Each row is a point. Any point is a mix of the corners, with weights that add up to 1. It lies inside the corners' shape when no weight is negative. Is each point inside? If not, which corners have a negative weight?

Corners:
(1): [-0.18 -0.58]
(2): [0.05 0.54]
(3): [-0.24  0.76]
Points:
[-0.03  0.50] -> inside
[-0.13  0.94] -> outside (1)
[0.02 0.45] -> inside
[-0.11 -0.47] -> outside (3)
[-0.13 -0.20] -> inside
[-0.10 -0.14] -> inside

Corners:
(1): [ 0.23  0.35  0.29 -1.29 -0.47  0.54 -0.33 -0.99 -0.30]
(2): [-0.92 -0.17 -0.33  0.10  0.23  0.60 -0.70  0.26 -0.50]
(3): [-0.53  0.50 -0.01  0.42  0.77 -0.10 -0.52  0.73  0.15]
(4): [-0.27 -0.50  0.27 -0.27 -0.39  0.02  0.39  0.38 -0.66]
(5): [-0.37  0.42 -0.01 -0.44  0.28 -0.27 -0.23 -0.46  0.19]
(6): [ 0.31  0.65  0.30 -0.22 -0.24 -0.25  0.67  0.11  1.18]
(7): [-0.22 -0.56 -0.46 -0.02  0.54  0.27  0.10  0.74 -0.23]
(8): [ 0.96  0.10 -0.45  0.53 -0.26 -0.39  1.48  0.26  0.13]
(9): [ 0.15 -0.12  0.17  0.31 -0.25 -0.39  0.20 -0.19  0.21]
(10): [ 0.49  0.56 -0.26  0.41 -0.37 -1.08  0.26  0.19  0.57]
Points:
[ 0.03 -0.18 -0.33  0.02  0.03 -0.15  0.53  0.46  0.02] -> outside (1, 3, 9)
[-0.03  0.04  0.11 -0.39 -0.22  0.13 -0.05 -0.24 -0.17] -> inside
[ 0.62  0.31  0.05  0.18 -0.57 -0.53  0.65 -0.50  0.55] -> outside (3, 4, 7)
[-0.17  0.08 -0.24 -0.01  0.26  0.04 -0.02  0.19  0.09] -> outside (4)
[-0.21 -0.10  0.00  0.42  0.23 -0.05  0.23  0.59  0.06] -> outside (1, 5, 10)
[ 0.10  0.52 -0.24  0.30  0.13 -0.51  0.19  0.32  0.57] -> outside (1, 4, 9)
[ 0.07  0.04  0.06  0.15 -0.14 -0.30  0.19  0.02  0.15] -> inside
[ 0.08  0.25 -0.08  0.04 -0.06 -0.21  0.08 -0.03  0.23] -> outside (4)

Corners:
(1): [-0.06 -0.51  0.38  0.24 -0.26  0.32 -0.68  0.13  0.31 -0.06  0.39 -1.53
  0.34 -0.21  0.81 -0.60  0.08 -0.15]
(2): [ 0.15 -0.46 -0.21 -0.35  0.70 -0.34  0.69  0.11 -0.48 -0.54  0.09  0.01
  0.08 -0.40  0.73  0.73  0.54  0.18]
(3): [ 0.02  0.31  0.26 -0.20 -0.12 -0.02  0.04 -0.25 -0.09  0.38 -0.48  0.29
 -0.78  0.29 -0.41  0.54  0.13 -1.02]
(4): [ 0.31  0.84 -0.05 -0.04  0.07  0.74 -0.51 -0.41  0.06 -0.38  0.29  0.29
  0.21  0.79 -0.27 -0.40 -0.30  0.28]
(5): [ 0.41  0.28  0.40 -0.07  0.14  0.70  0.64 -0.28 -0.38 -0.04  0.20 -0.56
  0.18 -0.11  0.04  0.17 -0.21  0.63]
(6): [ 0.06  0.05  0.20 -0.17 -0.04 -0.86  0.05  0.25 -0.10 -0.02  0.09  0.10
  0.47 -0.42  0.15 -0.02 -0.08 -0.01]
(7): [ 0.55  0.66 -0.21  0.06 -0.22  0.39  0.31  0.19 -0.03 -0.23 -0.88  0.22
  0.58 -0.33  0.12 -0.38 -0.64  0.62]
(8): [ 0.53  0.08 -0.17  0.80  0.33  0.42  0.63 -0.13  0.30  0.22 -0.40  0.28
  0.27 -0.70  0.46  0.01 -0.07  0.61]
(9): [-0.37  0.64 -0.25 -0.02 -0.27  0.07  0.67  0.13 -0.02  0.34 -0.19  0.39
  0.30 -0.56 -0.11  0.63  1.23  0.61]
(10): [ 0.50 -0.14 -0.19 -0.01 -0.40  0.69  0.60 -0.76  0.24  0.04 -0.02  0.39
  0.34  0.06 -0.46  0.04  0.22  0.48]
(11): [-0.76  0.42  0.22 -0.27 -0.44  0.68  0.27 -0.46 -0.32  0.65  0.10  0.37
  0.21  0.62 -0.51 -0.28 -0.38  0.25]
(12): [-0.34 -0.28 -0.89  0.66 -0.35 -0.10  0.57 -0.32 -0.55  0.90  0.18  0.14
 -0.17  0.51 -0.09  1.20 -0.02  0.63]
(13): [ 0.29 -0.11  0.52 -0.18 -0.02  0.37 -0.35 -0.16  0.25 -1.23 -0.06  0.01
  1.01 -0.74 -0.14 -0.55  0.02 -0.08]
(14): [ 0.34  0.08 -0.45 -0.64  1.20  0.06 -0.12 -0.54 -0.25 -0.25  0.29  0.04
 -0.04  0.18 -0.37 -0.54 -0.64 -1.82]
(15): [ 0.63 -0.37 -0.35 -0.58 -0.37  0.36  0.48 -0.39  0.09 -0.99  0.85  0.13
 -0.57 -0.04  0.09 -0.17 -0.58 -1.08]
(16): [-0.14 -0.50 -0.03 -0.10  0.05 -1.02  0.22  0.43  0.16  0.29  0.24 -0.66
 -0.70  0.14  1.36  2.04  0.20 -1.59]
(17): [ 0.18  0.25 -0.19 -0.47  0.36  0.47  0.20 -0.52  0.22  0.10 -0.10  0.52
 -0.17 -0.66 -0.47  0.27 -0.52  0.03]
(18): [-0.74  0.45  0.19  0.42 -0.14 -0.45  0.14  0.29  0.26  0.19 -0.78 -0.40
  0.01  0.30  0.45  0.46  0.05  0.50]
(19): [ 0.04  0.22  0.28  0.12  0.96  0.01  0.08  0.36 -0.08  0.23 -0.38  0.17
  0.37  0.19 -0.30  0.03 -0.58  0.11]
Points:
[ 0.27 -0.02 -0.11 -0.17 -0.09  0.25  0.36 -0.23 -0.02 -0.26  0.24  0.04
 -0.12 -0.06  0.05  0.10 -0.23 -0.27] -> inside
[ 0.19  0.19 -0.05 -0.04  0.03  0.29  0.28 -0.19 -0.11 -0.05 -0.09  0.08
  0.27 -0.12 -0.10 -0.10 -0.18  0.26] -> outside (16)
[ 0.01  0.16  0.00 -0.05 -0.10  0.09  0.17 -0.07 -0.04  0.00 -0.02  0.08
  0.11  0.01 -0.01  0.25 -0.09  0.17] -> outside (8, 14)
[ 0.00  0.13  0.08 -0.02  0.14  0.00  0.17 -0.04 -0.05  0.07 -0.09 -0.03
  0.21 -0.05  0.08  0.19 -0.05  0.03] -> outside (15)
[ 0.09  0.04 -0.09  0.08  0.22  0.17  0.18 -0.13 -0.02  0.11 -0.03 -0.03
  0.12 -0.07  0.05  0.10 -0.19 -0.03] -> inside
[ 0.15  0.12 -0.10 -0.11  0.05  0.21  0.10 -0.19  0.00 -0.09  0.08  0.15
  0.11 -0.03 -0.05  0.07 -0.04 -0.20] -> outside (5, 18)
[ 0.06  0.08  0.06  0.01 -0.03  0.11  0.20 -0.05 -0.01 -0.06 -0.06  0.02
  0.18 -0.07  0.04  0.17 -0.09  0.12] -> outside (14)
